Every row gives one point. Two turns around zero, p and q, are shown by what they do to some points. Write where each new point lands after one turn and then the other. Backwards means that the second turn is done in reverse. Each puzzle has new turns, and all numbers are rounded.

Turn p:
4.9 -0.4 -5.9 => 6.5 4.0 0.2
-2.7 -1.5 1.3 => -1.6 -2.4 -1.8
3.9 2.2 2.0 => 0.2 1.1 4.8
2.7 -2.2 4.1 => 0.7 -3.8 3.7
-4.8 0.2 1.8 => -4.1 -1.7 -2.6
-3.9 1.8 -3.3 => -1.6 2.8 -4.3
Turn q:
0.2 -4.0 -2.3 => -1.0 -4.3 1.4
-0.5 3.8 -0.8 => -0.1 2.0 -3.3
4.8 -3.9 2.1 => 4.5 -2.4 4.0
-4.5 4.2 1.0 => -3.4 4.7 -2.2
Where do these land?
q, then p: -3.3 -1.7 1.2 => -3.6 -1.3 -0.9
p, then q: 7.4 -3.7 -5.1 => 9.7 -0.7 -0.4
p, then q backwards: -0.2 2.8 -1.0 => -1.9 1.5 1.8
q, then p: -0.4 1.7 3.3 => -2.0 2.3 2.1
p, then q: -3.5 0.9 1.7 => -4.0 -0.5 -0.1

Turn p:
0.5 -2.8 -0.2 -4.1 => 1.9 -3.6 1.1 -2.7
-0.9 9.1 -4.2 0.4 => -2.5 9.1 1.5 -3.2
1.3 1.4 0.7 3.7 => -0.2 2.3 -0.4 3.5
1.1 -4.8 0.2 4.6 => 2.5 -1.9 -4.0 4.4
0.3 -0.5 2.3 -5.4 => -0.4 -3.5 4.0 -2.6
-2.3 -2.3 1.3 0.7 => -1.4 -2.5 -2.0 0.6
Turn q:
0.2 0.8 -1.0 2.6 => -0.1 0.0 -1.7 2.4
5.5 2.8 3.2 -3.3 => 5.5 4.5 0.5 -2.9
0.0 -5.7 -3.3 -1.2 => 0.2 -6.5 0.3 -1.7
0.3 2.7 5.0 0.8 => 0.8 4.8 2.6 1.7
-5.9 -0.6 -3.9 1.0 => -6.4 -2.8 -1.7 0.5
Where do these land?
q, then p backwards: 2.7 -0.2 -5.1 -0.2 => -2.0 -4.8 -2.5 0.5
q, then p: 1.0 -3.6 -5.9 2.6 => 4.7 -2.5 -5.2 -0.2
p, then q backwards: 0.2 2.6 4.5 1.8 => -3.9 -0.3 2.3 3.1
q, then p backwards: 0.4 -2.5 1.2 -2.8 => 1.0 0.0 0.0 -3.8
q, then p: -4.3 3.7 5.3 -1.5 => -7.1 2.1 2.7 -0.1

Turn p:
3.9 -1.2 3.9 0.6 1.0 -2.4 -4.5 2.5 => 1.5 -2.9 -1.2 -1.8 -0.3 -4.3 -5.4 1.5
-1.2 -2.7 7.7 -0.9 0.8 -5.7 0.0 2.3 => -2.1 -6.5 2.9 -2.6 -1.2 -6.1 -0.2 2.6
3.1 -2.8 0.6 1.2 0.0 -0.4 2.1 -3.9 => 3.6 -2.0 2.3 3.1 2.4 -0.4 0.4 -1.1
-4.1 1.7 -7.7 -6.7 1.7 -0.9 -1.9 0.7 => -3.4 6.4 -4.6 -4.4 2.7 -0.7 4.6 -3.2
-1.2 -1.5 -4.2 7.2 -0.1 -0.7 -1.8 4.4 => -1.8 0.0 -6.8 5.7 -2.5 -0.2 -1.0 2.6
-3.0 0.3 1.7 -5.1 1.5 5.1 -1.4 -0.2 => -3.3 -0.3 1.1 -5.3 2.4 4.2 -0.8 -2.0
-2.6 1.9 -1.4 2.1 -0.3 -2.0 -0.2 -4.5 => -1.9 2.6 2.2 3.6 -1.0 -1.4 0.9 -3.0
4.8 -0.3 2.5 0.0 -5.8 1.5 2.8 0.4 => 6.7 -2.7 1.7 -0.8 -3.4 2.3 0.3 0.6
0.2 4.5 -3.2 1.6 1.1 5.5 5.0 -1.6 => 0.7 5.3 2.3 2.5 0.8 6.7 1.3 2.1
Turn q:
2.6 6.0 -5.4 -0.2 4.3 6.8 -1.8 2.3 => 4.3 2.1 -1.0 -1.5 6.5 7.2 -4.5 2.2
0.8 -4.2 -2.1 -3.9 0.1 -3.2 0.1 3.5 => 0.3 -4.5 -0.8 -5.7 -1.6 -2.1 0.2 0.4
-0.9 -4.2 -0.5 1.9 1.8 2.3 4.3 -6.0 => 0.3 -3.1 -0.9 4.9 -0.8 3.2 6.3 -0.7
-5.1 5.6 -2.8 0.1 0.0 -4.0 -2.8 2.1 => -4.2 3.3 -5.3 -2.2 2.7 -1.6 -4.3 -1.9
-4.5 -3.9 0.0 -1.7 -1.6 -0.4 -3.3 -3.4 => -2.6 -3.1 -0.9 1.4 -3.9 0.8 -1.0 -5.3
4.7 -4.1 2.9 4.3 -0.9 -3.8 3.6 0.9 => 1.5 -1.7 1.2 2.1 -2.5 -5.6 3.9 5.6
-0.9 0.4 4.0 -3.2 0.5 1.3 0.4 3.8 => -2.4 0.2 5.1 -3.2 1.2 -0.3 -0.5 -0.1
1.3 4.9 -2.1 -3.5 -2.3 -0.5 0.4 2.3 => 1.7 4.5 -0.9 -5.2 0.9 0.2 -1.1 -0.6
3.3 -3.3 1.0 2.3 -3.3 0.0 3.1 3.5 => 0.7 -0.2 1.9 -1.1 -3.9 -1.4 2.0 5.9
-3.3 5.7 1.2 2.4 -2.2 2.8 -1.0 -2.2 => -2.3 6.3 -0.2 3.4 0.7 2.6 -1.8 -1.7
1.9 -3.1 3.9 1.5 3.7 -1.4 -2.9 -6.6 => 2.5 -4.1 1.8 7.0 0.8 -3.0 0.8 -3.6
Where do these land?
q, then p: -5.6 -1.1 4.0 3.4 1.7 -4.3 4.3 -2.3 => -5.5 -0.2 1.6 5.4 -1.4 -1.3 6.0 2.0
q, then p: 3.5 -3.5 1.9 -0.2 -2.9 -1.8 -3.4 3.2 => 2.4 -3.6 -1.5 -2.9 -3.4 -4.2 -0.8 -1.6
q, then p: 4.0 2.1 0.0 -0.4 -5.0 -5.2 -2.2 1.0 => 3.8 3.5 -0.5 -2.3 -3.5 -5.7 0.2 -1.3
p, then q: 2.4 -1.0 3.2 -1.4 -2.4 1.7 0.3 1.0 => 2.6 -2.1 3.1 -1.3 -2.4 0.3 -0.2 -0.4
p, then q: 0.9 3.5 -3.5 -0.4 2.9 0.1 2.0 -3.9 => 0.0 4.0 1.0 2.2 5.5 -0.7 0.0 0.6
p, then q: -5.4 -3.7 2.0 -5.5 -2.0 -0.7 -1.3 -6.3 => -1.4 -2.6 1.0 3.9 -0.4 -0.1 7.3 -6.7
p, then q: 1.8 4.8 -0.8 3.7 4.6 -2.9 -4.8 -1.0 => -1.5 3.0 -3.1 1.4 2.3 -4.4 -6.7 -1.3
q, then p backwards: 3.3 -4.3 -5.3 3.2 0.3 5.1 3.5 2.4 => 2.2 -1.1 1.1 1.8 -1.7 4.3 6.1 6.5
q, then p: -1.8 4.1 -1.8 1.6 -1.7 4.7 3.0 2.0 => -2.4 3.6 0.0 -2.7 -1.2 5.3 -1.4 2.4
p, then q: -3.0 -0.9 0.4 -4.0 4.5 3.1 -1.3 3.8 => -3.1 -3.2 -0.2 -4.1 3.1 4.0 -0.8 -3.0
